Every row gives one point. Each table stands for the endless flat space through its points: a line for two points, a plane for three, and so on. Write the one point that lies in both, or say that there is none.
In the rows, 128 means zero.

First (2 x 3):
[[103 114 145]
 [ 91 120 115]]
Second, 2 rows:
[[103 139 134]
 [103 107 130]]
They share: no point

First:
[[120 120 135 164]
 [132 110 149 162]
 [141 123 168 140]]
Second:
[[122 132 125 166]
 [122 132 170 126]]
They share: [122 132 143 150]

First:
[[131 163 102 106  89 114]
 [168 145 114  90  66 111]
 [154 139 136 110  92  97]
 [156 154 100  96  76 103]
 [149 141 129 110 101 104]]
Second:
[[150 153 115  92 106 131]
 [135 138 130 117  76 121]]
They share: [144 147 121 102  94 127]

First, 3 rows:
[[167 160 116 134 112 132 146 141]
 [133 130  97 121 108  98 154 163]
 [149 142 103 125 108 112 154 153]]
Second (4 x 8):
[[164 136  96 126 107 105 155 146]
 [139 128  97 116  98 115 150 158]
 [155 181 105 129 102 132 202 142]
 [192 138 104 120 123  91 151 146]]
They share: [155 142  99 122 104 113 162 150]

First (3 x 8):
[[127 115 125 142 129 150 112 109]
 [132 110 117 143 125 156 118 104]
 [138 110 118 138 121 161 126  97]]
Second:
[[150 120  75 129 165 170 110 148]
 [107 114  95 141 143 159 123  99]
 [113 106 115 149 131 149 113  97]
 [102 103  73 132 162 124 107  99]
 [125 101 124 151 122 122  96 107]]
They share: [126 110 116 148 129 151 110 111]

First, 2 rows:
[[150 128 137 145 107 114  95 145  84]
 [138 113 140 169  92 102 104 169 105]]
Second (6 x 9):
[[125  84 158 201 134  90 102 145  86]
 [132 147 112 163  69  98 117 197 101]
 [176 116 157 121 102 125  83 121 103]
 [165 122 132 157  96 128  86 169  98]
 [157 133 115 177  79 137  85 213 103]
 [107  99 137 182 107  89 113 169  90]]
They share: [142 118 139 161  97 106 101 161  98]

First:
[[139 154  94 142 158 136 130 102 108 129 158]
 [153 174 113 114 176 133 158 127 131  89 141]
 [165 172  75 120 162 161 128 113  95 131 119]
 [105 104  94 133 125  85  97  85 123 138 168]
 [160 169  77 132 161 160 125 108  92 135 129]]
Second (3 x 11):
[[142 122  84 141 158 123 116 131 120  85 124]
 [149 150 103 128 156 110 141 121 127 108 142]
 [149 157 109 124 155 106 147 115 129 117 150]]
They share: no point

First:
[[ 78 129 132 155 126 159 128 126  69  79 128 182]
 [ 86 118 148 140 149 159  97  96  96 113  97 200]
 [110 177 145 170 114 116 103  93 120  90 140 147]
 [112 189 118 169  97 112 129 129 127  63 155 118]
 [102 133 166 156 136 193 116 111  98 110 136 163]
 [ 54 148 127 165 122 173  73 124 127 146 138 173]]
Second, 3 rows:
[[111 154 145 157 128 153  96 114 128 107 146 172]
 [ 87 160 138 163 120 131 108 102 105  90 124 150]
 [ 63 160 117 169 102 119 132 108  78  81 112 138]]
They share: [ 95 157 138 161 121 140 106 109 112  97 133 159]
